Each row is a point. To make a cloud, some directions were put in groups of two or more. Within a group, all points are equally far from the middle, so they leave a hole (a ring in 2 directions, a hollow ball in 3). The other directions are filled evenly. Then the cloud was stretched, turned, moved and blurred a little. Count the holes, and give their numbers of directions, smallest first.

Cloud:
[[-0.05  0.19 -0.82]
 [ 0.10 -0.23 -0.03]
 [-0.38 -0.08  0.86]
 [-0.41  0.21 -0.70]
 [-0.54  0.42  0.36]
 [-0.15 -0.05 -0.80]
 [-0.66  0.09  0.58]
 [-0.42 -0.29  0.85]
 [-0.07 -0.51  0.01]
 [ 0.33  0.29  0.40]
 [ 0.01 -0.35  0.18]
 [-0.48 -0.44  0.85]
 [-0.50  0.22 -0.59]
 [ 0.08  0.04  0.61]
 [-0.63  0.25 -0.24]
 [-0.06 -0.49 -0.03]
 [-0.06 -0.15  0.63]
 [-0.33 -0.27  0.82]
 [-0.40  0.61 -0.31]
 [-0.12 -0.52 -0.35]
 [-0.20  0.17 -0.82]]
Holes: 1 (2)

Cloud:
[[-0.03  0.18 -0.80 -0.27]
 [ 0.36 -0.57 -0.51 -0.65]
 [ 0.26  0.16  0.76 -0.59]
 [-0.12 -0.12  0.42 -0.82]
 [ 0.05 -0.41 -0.74  0.13]
 [-0.06  0.72 -0.16  0.22]
 [-0.40 -0.06  0.24  0.77]
 [-0.06 -0.60 -0.04  0.20]
 [ 0.14  0.15  0.23 -0.78]
 [ 0.44  0.12 -0.34 -0.36]
 [-0.34  0.66  0.08  0.03]
 [ 0.09 -0.30  0.73  0.39]
 [-0.10  0.14  0.88 -0.36]
 [ 0.60 -0.03  0.48 -0.06]
 [-0.38 -0.08 -0.47 -0.19]
 [-0.36  0.31  0.70  0.28]
 [ 0.48  0.18 -0.06  0.10]
 [ 0.02 -0.61  0.33  0.22]
 [-0.09  0.26  0.85 -0.03]
 [-0.60  0.49  0.07  0.11]
 [-0.06  0.11  0.28  0.94]
 [-0.02  0.30  0.73  0.41]
 [ 0.47  0.03  0.93 -0.53]
 [-0.10 -0.13  0.55 -0.84]
 [-0.08 -0.24 -0.12  0.82]
 [ 0.36 -0.35 -0.46 -0.79]
 [ 0.75 -0.33 -0.17 -0.51]
 [ 0.04 -0.70  0.24  0.08]
 [ 0.32 -0.75  0.63  0.05]]
Holes: 1 (3)

Cloud:
[[-0.42  0.16 -0.18  0.90  0.61  0.38]
 [-0.09  0.47  0.10 -0.29 -0.23  0.52]
 [ 0.28  0.12  0.53  0.03 -0.57 -0.07]
 [-0.17  0.36  0.11  0.23 -0.04  1.11]
 [ 0.06  1.18  0.36  0.44  0.00  0.15]
 [ 0.05 -0.57 -0.28 -0.65  0.12  0.21]
 [-0.12 -0.36  0.41  0.22  0.82 -0.11]
 [ 0.15 -0.71  0.07  0.76 -0.12  0.24]
 [ 0.25  0.77  0.02 -0.09  0.76 -0.24]
 [-0.64 -0.38  0.71 -0.01 -0.09 -0.09]
 [-0.66  0.31  0.66  0.71 -0.05 -0.02]
 [ 0.75 -0.17  0.14  0.14 -0.11  0.29]
 [-0.11  1.21  0.40  0.78  0.04  0.12]
 [-0.78 -0.60 -0.08  0.23  0.55 -0.15]
 [ 0.24  0.68 -0.48  0.14  0.47 -0.16]
 [-0.40 -0.38  0.90  0.51 -0.32  0.39]
 [-0.25  0.27  0.43  0.63 -0.74 -0.43]
 [-0.43  0.76  0.40 -0.40  0.44 -0.08]
 [-0.49 -0.88  0.24  0.45  0.46  0.78]
 [-0.03 -0.08 -0.27 -0.40 -0.04  0.51]
 [-0.85 -0.85  0.13 -0.20  0.27 -0.06]
 [ 0.00 -0.63  0.41  0.50  0.40 -0.03]
 [-0.04 -0.17  0.51  0.50  0.66  0.04]
 [-0.24 -0.10  0.03 -0.05 -0.60  0.21]
 [-0.89 -0.05  0.49  0.12  0.23  0.09]
 [-0.12  0.25 -0.28 -0.20  0.02  0.57]
 [-0.18  0.76  0.62  0.45  0.20  0.29]
 [ 0.06  0.91  0.34 -0.35  0.10  0.02]
 [-0.63 -0.22  0.01  0.43  0.58  0.59]
 [-0.29 -0.74  0.21  0.40  0.72  0.51]
 [-0.50 -0.40 -0.02 -0.53  1.09  0.38]
 [ 0.06  0.05 -0.56  0.16 -0.06 -0.16]
 [-0.12 -0.03  0.59  0.43  0.59 -0.18]
 [-0.07  0.31 -0.27  0.53  0.57  0.64]
 [-0.66  0.44 -0.05 -0.21  0.48  0.27]
 [ 0.29 -0.18  0.44  0.56 -0.28 -0.24]
 [-0.11 -0.51  0.07  0.72  0.18 -0.24]
 [-0.14 -0.69  0.30  0.46  0.71  0.39]
 [ 0.29  0.41  0.28  0.08  0.80  0.23]
 [-0.44  0.12  0.71 -0.21  0.61 -0.52]
 [ 0.06  0.13  0.52  0.32 -0.67 -0.21]
 [-0.63 -0.23  0.65 -0.38  0.09 -0.70]
 [-0.73 -0.26 -0.14  0.28  0.79 -0.05]
 [-0.13  0.28  0.82  0.64  0.25  0.28]
 [ 0.67  0.46  0.04  0.42  0.29  0.62]
 [-0.49  0.24  0.08  0.19  0.31  0.82]
 [-0.12  0.27  0.08  0.68  0.78  0.02]
 [ 0.53 -0.18  0.45  0.18 -0.30 -0.06]
 [ 0.33  0.21  0.40 -0.09 -0.38 -0.36]
 [-0.40  0.47 -0.50 -0.07  0.86 -0.11]
 [ 0.58  0.48  0.33 -0.16 -0.20 -0.04]
 [-0.32 -0.02  0.02  0.35 -0.77  0.16]]
Holes: 2 (2, 2)

Cloud, 56 rows:
[[ 0.50 -0.35  0.68  0.14  0.71 -0.66]
 [-0.05  0.48 -0.55  0.45  0.09  0.21]
 [ 0.11  0.01 -0.12  0.13  1.31  0.32]
 [-0.23 -0.10  0.35  0.84  0.29 -0.36]
 [-0.25  0.00 -0.35  0.52  0.71  0.53]
 [-0.61  0.40  0.11 -0.03  0.13  0.02]
 [-0.54 -0.54  0.95 -0.11  0.29 -0.11]
 [-0.25  0.16  0.68 -0.31  0.76  0.15]
 [ 0.68 -0.67  0.74 -0.37  0.56  0.13]
 [-0.31  0.67  0.13  0.00 -0.09  0.39]
 [ 0.38  0.33  0.39 -0.01  0.59  0.69]
 [ 0.34  0.74  0.26 -0.64  0.14 -0.01]
 [-0.08 -0.69  0.63  0.60  0.61  0.45]
 [ 0.25 -0.08  0.04 -0.37 -0.14 -0.54]
 [-0.51 -0.92  0.02 -0.02  0.49  0.20]
 [ 0.69 -0.13  0.14  0.33  0.73  0.22]
 [-0.04  0.78 -0.06 -0.04  0.17 -0.02]
 [ 0.62  0.89  0.43  0.07 -0.04 -0.04]
 [-0.01  0.78  0.10 -0.17 -0.17  0.44]
 [ 0.85  0.63 -0.24 -0.09  0.75  0.06]
 [-0.38  0.19  0.69  0.74 -0.03  0.00]
 [ 0.28  0.12  0.76  0.13 -0.28 -0.48]
 [-0.24 -0.92  0.46  0.52  0.43  0.30]
 [ 0.04  0.36  0.28  0.62 -0.12 -0.33]
 [-0.27 -0.40  0.62  0.12  0.21 -0.63]
 [ 0.30 -0.07  0.88 -0.10 -0.31 -0.21]
 [ 0.11 -0.46  0.19 -0.55 -0.15  0.35]
 [-0.12 -0.94  1.01 -0.14  0.82  0.16]
 [ 0.14 -0.42  0.04 -0.62  0.43  0.47]
 [ 0.00 -0.16  0.39  0.46  0.85  0.75]
 [ 0.53 -0.51  0.01 -0.43 -0.07  0.09]
 [ 0.32 -0.77  0.27 -0.42  0.94  0.03]
 [ 0.45 -0.20 -0.26 -0.59  0.02 -0.18]
 [ 0.27 -0.14 -0.19  0.41 -0.18  0.40]
 [-0.29 -0.08 -0.05  0.90  0.19 -0.06]
 [ 0.04  0.41  0.16  0.30 -0.41  0.61]
 [-0.03 -0.53  0.02  0.39 -0.01 -0.17]
 [ 0.05 -0.26  0.83  0.24 -0.15  0.10]
 [ 0.51  0.29  0.99  0.26  0.39 -0.24]
 [-0.25 -0.44  0.71 -0.07 -0.38  0.05]
 [ 0.71  0.39 -0.02  0.31  0.31 -0.17]
 [-0.04 -0.91  0.88  0.03  0.54  0.19]
 [ 0.58  0.36 -0.42  0.08  0.42  0.52]
 [ 0.01  0.11 -0.60 -0.29  0.24  0.68]
 [-0.17  0.36  0.55  0.63 -0.22 -0.14]
 [-0.31  0.35  0.01  0.21  0.80 -0.04]
 [-0.13 -0.02  0.80  0.48 -0.10 -0.43]
 [ 0.40  0.19  0.96  0.29  0.30  0.01]
 [ 0.59  0.28 -0.31  0.10  0.69  0.45]
 [ 0.20 -0.70  0.45 -0.01  0.82 -0.45]
 [ 0.02 -0.83  0.23 -0.29  0.47  0.21]
 [-0.10  0.65 -0.06  0.61 -0.46 -0.14]
 [-0.07 -0.03  0.51  0.49  0.21  0.58]
 [-0.07  0.77 -0.59 -0.07 -0.21  0.04]
 [ 0.00 -0.52  0.55 -0.48  0.10  0.25]
 [-0.33 -0.67  0.11 -0.32  0.54  0.51]]
Holes: 2 (2, 2)
